Rows are points. To make a cloud, some directions were put in groups of two or more. Within a group, all points are equally far from the middle, so they leave a hole (a ring in 2 directions, a hollow ball in 3). The other directions are filled evenly. Then the cloud was stretched, turned, moved and blurred a little. How many holes are there, and how many directions does each take, smallest first?

Cloud (14 x 2)
[[ -1  55]
 [-17   2]
 [ 11  74]
 [-47  11]
 [-34  21]
 [ -3 -37]
 [-12   0]
 [ 59 -12]
 [ 43  43]
 [ 54 -21]
 [-36 -18]
 [ 36  53]
 [ 54  31]
 [ 36  23]]
Holes: 0

Cloud (22 x 3)
[[ 22  15 -82]
 [  7  54 -49]
 [-37 -37 -73]
 [  6   0  45]
 [-35  33 -43]
 [-36  28 -54]
 [-20 -43  22]
 [ 56  21 -33]
 [-24 -55   1]
 [ 39 -35 -11]
 [-24 -42 -74]
 [ 31 -10  30]
 [ -6  13  43]
 [-24  19  31]
 [-36  21  20]
 [ 40 -32 -44]
 [-39  30 -11]
 [-15 -42  25]
 [-58 -19 -24]
 [ 10  51 -54]
 [ 47 -13   6]
 [ 15  11  43]]
Holes: 1 (3)

Cloud (27 x 4)
[[-41  46  36 -68]
 [-19  62  13   8]
 [-11 -42  19  42]
 [-16  -1 -44  -5]
 [-49 -22  43 -13]
 [ 34  32 -53 -23]
 [ 16 -49 -52  17]
 [-51  -2 -37  15]
 [-76 -13  -7  13]
 [ 54 -31  11  -8]
 [ 72 -26 -37 -47]
 [  5   7  88 -16]
 [  0  67  59   2]
 [-41 -18  16 -17]
 [ 27 -48 -24  13]
 [ 37   1   5  62]
 [-37   1  54  70]
 [-25  56   2  23]
 [ 47 -16  38  -8]
 [-54  11 -12  -6]
 [ 49 -21 -13 -50]
 [ 31 -14   6  64]
 [-49   1  30 -39]
 [ 31 -31  11 -18]
 [-17  43   4 -51]
 [  6  39 -45  26]
 [-40 -38  36  29]]
Holes: 1 (2)

Cloud (46 x 6)
[[   3   20  -75   -1   22    8]
 [ -37   40  -50  -16   29  -28]
 [ -39   14  -31   46  -33  -35]
 [  17  -13  -25   23  -31  -83]
 [  24   19   15   39   36  -52]
 [  -5   40  -25  -31   33  -81]
 [  28  -20   14  -49  -45  -23]
 [  -9  -21  -36   50  -48   14]
 [   7   47   34  -36   34  -48]
 [   0   97   -9  -26  -10  -27]
 [  -2   83   29   19    6  -19]
 [  10  -34  -40  -45   19   -2]
 [  26   18   -1  -78  -24  -21]
 [  18  -19   35   21  -62   25]
 [ -16   45   -1   51   24   29]
 [ -48  -51   -5  -11  -26  -70]
 [   0   91   22  -19   11  -38]
 [   2  -15    8    0  -72   26]
 [  12   -8  -13   -6   59   -6]
 [  47   63  -16    3  -16   14]
 [  12   92   -9  -46   -5  -39]
 [   0   26  -15   30  -65    0]
 [  23  -19  -38   56   20   -9]
 [ -20   90    7  -33    6  -10]
 [  -4   -6   29    7  -55 -102]
 [  -2   16   19  -63  -55  -31]
 [   3   30   23   12  -65  -71]
 [ -19  -45   21   52  -40   41]
 [  -6   23  -19  -58  -31   42]
 [  -8  -37  -18   23  -40  -89]
 [ -52   -9   43   44  -48  -15]
 [  -6    4   19   80  -25   31]
 [ -43   11  -11  -11   47  -16]
 [ -20  -50    2    9  -19   53]
 [ -33   34  -45   34  -14  -27]
 [   5   33   -9   24  -67  -11]
 [ -39   68  -13    1   22    0]
 [  34   63   25   -2   25   11]
 [   8   12  -42   55    3   43]
 [ -41  -52   10   -1  -28  -90]
 [   0  -46   -4  -17   35    3]
 [ -28   21   24  -15   14   47]
 [ -13   11  -34  -49  -18   50]
 [ -31    5   -8   67   24  -43]
 [ -50   33  -31  -41   13   -5]
 [  50   60   -7    8   -4   23]]
Holes: 3 (2, 2, 2)

Cloud (107 x 9)
[[ -25  -34  -11  -21  -26  -13   11    8   11]
 [  11    7  -17  -12   11  -36   16   15   50]
 [  23  -29  -69   34   13  -72   50    7   17]
 [ 103  -42  -57   17   -6  -37  -45  -30    4]
 [ -44  -53    9  -43  -20   10  -12   33   -6]
 [  22   21    9   -5  -39   28    1   28  -47]
 [ -35   14    3   23  -12   84  -12    9  -64]
 [ -41   10    6   43  -19   87   11   38  -18]
 [  90  -45  -37   -4  -21  -36  -58   14    6]
 [   4    2  -47  -28  -23   22   38  -33   45]
 [  -6    2   50   66   -3   15   16   12  -54]
 [  10  -41  -32   11  -10   77   -1   28    7]
 [ -25   42   13  -14   51   27  -47   33  -20]
 [  76   -8   30  -41   22   -4  -75    1    3]
 [ -21  -71  -55   35   22   -4    0   -6   39]
 [ -64  -19    2   20  -18   -7   21   12  -58]
 [   5   17  -61  -37   -8   25   23    0   27]
 [   5   -8  -22   57  -18   36   28   12  -27]
 [  34  -38  -78    9  -32  -37   23  -21   61]
 [ -62  -16  -24   33  -34  -17    2   22  -23]
 [ -34  -42    9   16  -10   34  -72  -50  -15]
 [ -27  -15   18   59  -10   20   14   -2  -26]
 [ -52    2   21   -2   -8  -37   47   38   25]
 [  44    0  -11   61  -21   74  -96   -4   35]
 [  34   15   17   25   84   -9  -81   -9   21]
 [ -50  -18   20  -44   11   13   17  -10   -3]
 [  26   -8  -17   11  -78   33  -21    4   19]
 [   0  -15    3  -53    1   23  -20   44   44]
 [ -37  -14   27    1   50   32   -7  -11   18]
 [  37  -27   -7   -4  -39   32  -28  -26   16]
 [  17    3   -5   70    3  -63   -5    9  -67]
 [  -9  -32   -1  -47  -27   42   21   -3   61]
 [ -32   27  -17   35   -5   16    1   29    3]
 [  46  -12  -29   -9   24   39  -25  -40   49]
 [   3    0  -20   43  -11   57   22   34  -33]
 [  21  -83  -51   -6  -64   51   23   27   65]
 [  21  -51  -10   34  -25  -63   10  -51   34]
 [ -10   44   25    0   57   13   -8    0   24]
 [  15  -89  -43   18  -16  -54   30   42   54]
 [ -34    3   53  -21   14  -49    0  -11  -80]
 [ -24  -26  -14   63   31    5  -46  -16  -51]
 [  10  -54  -25    0   19  -47   55   48  -26]
 [ -67   -1  -24  -42  -19   23   45    9  -15]
 [ -83  -29   25  -20    0  -53   58   15  -11]
 [  -4  -49  -81  -22  -19   22   37   21   55]
 [  58  -38  -69  -24   19  -12    0  -34   29]
 [ -11   30  -12  -18   32  -43   28   -5   -9]
 [  74   20   52   -5   12  -23  -39   -6  -35]
 [   7  -10   -4   31   55   46  -40  -35  -40]
 [  46  -91  -60   35  -32  -52   17  -23   35]
 [ -18  -47  -29  -64  -20   47  -15    3   18]
 [  34   30   51  -38    9   38  -26    6   59]
 [ -31  -22  -16  -39  -36  -26  -17   16   57]
 [ -23   32   37    7   49   17    1   29  -26]
 [ -21    8   18  -13   53   10  -35  -35   -3]
 [ -61   -3  -23   19  -46  -31   33   32   12]
 [   5   26  -27   25   23   28  -64   38   25]
 [  36  -26    8  -42   11   29  -38    8   -2]
 [  65  -48  -57   37  -52   39   -3   -7   -9]
 [ 110  -29  -51   30    1  -64  -41   -8  -31]
 [   5  -49  -94   13    1   -1  -59  -40   27]
 [   5  -17 -102   27  -30   43  -55   25   41]
 [  26   22   -8  -87  -17   17  -54   43   58]
 [ -19  -11    4   72   14  -51  -21  -32  -41]
 [ -29  -21  -64    1  -18   42  -23  -23   21]
 [ -95  -16   12    8  -26   65   61   52    8]
 [ -33  -20   -3   21   23   16  -19   26   -1]
 [ -60  -35  -79    5  -69    7   34   28   38]
 [  44  -50  -11  -15  -40  -44  -18  -29   47]
 [ -69    2    2   -4  -25   15   19   15  -47]
 [  36  -20   -6   -1   37   48  -27   14  -18]
 [  23  -32   -6  -12  -14   68   18    1  -14]
 [ -45   14   38  -13    6   58    1   74   16]
 [ -81  -19   35   46   29  -47    9   15    0]
 [ -23  -12  -37   13   14   12    5  -52    3]
 [  24   -1   34  -22  -16   72  -28  -28   74]
 [ -37    7  -50    2  -20   11    5  -22  -48]
 [  31  -43    0   72    2   41  -53  -20  -22]
 [ -41   12   13   47   61   12   -1   41  -83]
 [ -41   39  -38   26    8   22  -30    3  -24]
 [ -30  -34   32    9  -10  -28  -32   71    0]
 [  21   -6   36   -4    5  -15  -10   33  -18]
 [  17   52  -10   -8   36   12   15   15   31]
 [ -45   -5  -97   -1  -22    9    1   -5   13]
 [ -34   15   35   22  -10   84  -41   21   92]
 [-108    3   22   21  -52   48    2   23  -58]
 [ -54  -63   26   -3  -20   78   -3  -18   13]
 [   2   19   28    4   58   57  -32  -38    5]
 [  71  -18  -68   33  -53   17  -10   12   56]
 [ -63  -14   21   -7   56  -28   77   -8  -46]
 [ -74  -52  -62   22  -49  -22   35   36  -45]
 [  70    8   55    6    8  -40  -48    8   -5]
 [  70  -28  -75   62  -29   -9  -44  -42   18]
 [   7   46   -9   -8   18   81    6  -18   15]
 [  51  -51  -39   26  -15  -72   16   16   33]
 [   5   -8   15  -61  -18   56  -19  -34   92]
 [   1  -51  -35   13   36   22  -25  -48    5]
 [ -24  -11  -81  -21   20  -18   33  -13  -15]
 [  22  -28  -13   69   19   -7   15   33  -27]
 [   1  -24  -43   68   32   19  -25  -46   30]
 [ -75  -54  -29   12  -52  -22   67   20  -22]
 [ -49  -20   28  -57   19   30  -13   26   25]
 [  57   -1   30  -48  -14   34  -11    3    2]
 [   7   -5  -13   16   69   24   -8   23   39]
 [ -60  -15  -30   37   -1  -39  -10  -18  -51]
 [ -16  -63   15   -7   15  -40   10   -4   11]
 [ -26   26   37   16   71   13  -13   25  -47]]
Holes: 0
